Each point is reached from the start by the listed moves, each made 0, 1 or 2 times, or once backwards (-1), plus a little noise. Is the number of moves made odd or even? Then give how often each move was made.

Moves:
(1): [ 3.2 -0.3  0.8 -1.5  1.7]
(2): [ 0.4  3.6  0.7 -0.4 -1.4]
Start: [-1.0 -0.1  0.3 -0.7 -0.6]
Points:
[ 2.6  3.3  1.8 -2.5 -0.4] => even (1, 1)
[-4.5 -3.5 -1.3  1.2 -0.7] => even (-1, -1)
[ 6.2  6.7  3.4 -4.7  0.0] => even (2, 2)

Moves:
(1): [ 4.5  2.2 -0.8 -3.5 -0.4 -4.2 -2.3 -0.3]
(2): [-0.1  0.3 -0.1  2.1  1.9 -0.2  1.8 -1.2]
(3): [ 1.2  0.3 -0.5 -2.2  0.6  0.0  1.5 -2.5]
(4): [ 2.4  0.8  0.1  0.2  1.4 -0.3 -3.9 -1.8]
(5): [ 1.6 -1.2 -0.8  1.9  1.1  3.6  3.2  0.4]
(6): [ 1.5  0.5 -1.2  1.7 -1.0  1.5  0.4 -0.8]
(7): [ 0.7 -2.6  0.5  1.9 -1.3  0.7 -0.1  0.8]
(8): [ 1.4  0.0  1.7  0.9 -0.9 -0.1 -0.1  0.2]
Start: [ 0.4  0.2  0.2  0.2  0.6 -1.7  1.2  1.3]
Points:
[ 4.3 -0.4  1.6  1.2  6.3  6.9  1.4 -2.5] => even (-1, -1, 1, 2, 2, -1, -1, 1)
[ 5.0 -3.2  0.3  1.7  5.2 -2.1 -3.8 -4.2] => even (0, 1, 1, 2, 0, -1, 2, -1)
[ 8.6 -5.0  2.4  6.1 -8.0  0.8  2.7  7.9] => even (1, -1, -1, -1, 1, 1, 2, 2)
